Every row gives one point. To make a cloud, some directions were put in groups of two or more. Within a group, all points are equally far from the middle, so they leave a hole (a ring in 2 directions, a hollow ball in 3). The other directions are filled evenly. Then the cloud was stretched, turned, moved and blurred a little. How many holes are there, and how many directions does each take, smallest first?
In the rows, 128 means zero.

Cloud:
[[165  80 128]
 [176  96 138]
 [132 138  25]
 [130 149  92]
 [125 173 106]
 [134 127 146]
 [ 98 174 165]
 [120  90 141]
 [145  53 108]
 [150 158  92]
 [ 78  76  67]
 [ 40 110 142]
 [132 113 153]
 [175 123 100]
 [116 155  50]
 [173 155 194]
 [212 126  99]
 [161 109 111]
 [185 103 129]
 [ 86 119  69]
 [145  70 163]
 [ 79 120  87]]
Holes: 0

Cloud, 26 rows:
[[ 95 132 104 164]
 [125  60 144 113]
 [184 164 153  82]
 [174 151 178 167]
 [150  94 198 159]
 [179 120 101 124]
 [194 132 120  70]
 [160 126 150  51]
 [135  60 156  99]
 [ 67 214 126 155]
 [137 197 161 152]
 [133 102 113 165]
 [187 102 127 195]
 [ 76 223 144 138]
 [ 60 152 153  98]
 [137 211 151 157]
 [106 126 151 142]
 [131  96  95 201]
 [131 113  81 162]
 [152 119  79 133]
 [ 61 166 144  95]
 [117  93  53 128]
 [103 185 176 157]
 [101 112 138 108]
 [146 152 144  88]
 [ 62  92 130  89]]
Holes: 0

Cloud:
[[120 182  92 200]
 [127 184  60 165]
 [144 185  79 185]
 [ 74 114 170 131]
 [102  82  82 189]
 [ 98 116 164 187]
 [ 48 125  84 137]
 [182 109 121 172]
 [ 87 192 131 101]
 [152  83  88 180]
 [139 164 120  77]
 [ 63 176  95 115]
 [111  96 166 175]
 [135 101 152  94]
 [142  81  77 174]
 [170 119 160 124]
 [171  97 137 170]
 [107 188  97  91]
 [101  87 134  91]
 [100 112 164 186]
 [181 167 102 176]
 [140  79  92 186]
 [101  87 137  92]
 [140 173  53 140]
 [ 92 186 165 134]
 [128 192 144  98]
 [169 126 159 117]]
Holes: 2 (2, 2)

Cloud, 47 rows:
[[ 56 141 174  59 154  86]
 [ 78 126 195  68 152 163]
 [140 178 109 186 133  84]
 [106 105 100  74 138  85]
 [154  72 141 154 109 181]
 [ 80 135 211  83 135 149]
 [ 97 195 114 168 142 157]
 [112 140 215  76 154 124]
 [100 115  94 151  90 106]
 [140 110 173 162 132  64]
 [ 69 167 149 116  91  90]
 [ 77  87 131 102 188 159]
 [118  54 172 131 122 104]
 [179 138  73 127 193 134]
 [ 58 138 210  98 128 133]
 [107 125  66 169 139  92]
 [112 104  61 146 152 149]
 [129 124 128 150  80 184]
 [ 85 171 116 141  97 153]
 [100 127  81  78 149 112]
 [ 92 203 113 164 135  90]
 [197  99  90 155 158 155]
 [112  87 107  85 130  78]
 [ 76 132 200  74 145 162]
 [159 170  81 112 198 125]
 [121  97  98 156  92 172]
 [152 138 172  88 184 174]
 [ 69  95 154  80 183 146]
 [136 111 169 191 163 121]
 [152  98 164  81 182 163]
 [ 74  97 125 129 192  61]
 [133  81 180 154 109 159]
 [174  79 130 101 169 178]
 [167  64 150 150 150 154]
 [ 50 190 150 132 136  68]
 [146  79 135  82 158 185]
 [139  99  80  89 132 152]
 [113  87 110 160 101 183]
 [123 114 188  67 167 165]
 [122 178  81 105 196  93]
 [158 156 125 110 209 169]
 [ 59 116 163 179 150  87]
 [ 83 151 134 186 140 171]
 [ 63 136 152  94 196 160]
 [146 180 141  77 129 114]
 [157 121 115 116 187  49]
 [ 78 154 176 179 160  70]]
Holes: 3 (2, 2, 2)

Cloud, 54 rows:
[[ 66 134  95 132 159  98]
 [163 141 187 125 122 102]
 [125 204 116 143 137 158]
 [105 140  63 131 137 157]
 [ 65 134 121 194  88 117]
 [146 186 181 150 183 145]
 [123 167 116 118  84 156]
 [157  86 120 104  35  80]
 [ 93  97 100  73 102 134]
 [106 200 104 137  81 118]
 [118 118 109 112 133  31]
 [134 134 191 164 134  91]
 [117  88 138 178 161 109]
 [146 213 166 181 145 110]
 [142 185 134 154 164  52]
 [178  48 134  80  99  93]
 [180 124  70 134 193 203]
 [112 226 117 143 118 103]
 [ 78  99 109 111  94 125]
 [194 123 167 135 158 131]
 [ 94 184  90 181 129  52]
 [189  97 146  89  58 110]
 [138 135 119 158 136 210]
 [132 192  75 135  95 105]
 [193 132 145  85  91 145]
 [193 158 129  82  93 135]
 [163  72 153  99  92 113]
 [103 135  59 163 102 155]
 [129 124 182 109 164  64]
 [ 95 160  91 178  63  94]
 [ 82 186  83 128  92 114]
 [132 192 162 122  88  27]
 [108 109  97  99 125 168]
 [141 186  97 185  89  76]
 [210 136 140  82  85 125]
 [ 91  87 144 118 127  81]
 [ 67 137 113 127  61  28]
 [ 60 113 107 133 127 121]
 [ 72  89 140  87 101  69]
 [ 79 100  96 169 127 130]
 [149 197 159 110  87  60]
 [120 146 154  75 190 115]
 [165 122  84  76 180 122]
 [102 144 183 131  94 132]
 [ 93 143  94 165 118 183]
 [198 144 151  86  76  86]
 [ 99 113 159 165 152 174]
 [174 182 111 157 139  71]
 [114 173  99 137 168 178]
 [110  78 111  94 136  80]
 [132 108 103  59  71 154]
 [118 169 112 148 140  31]
 [127 175 117 105  77 142]
 [170 184 131 149 198 148]]
Holes: 1 (4)
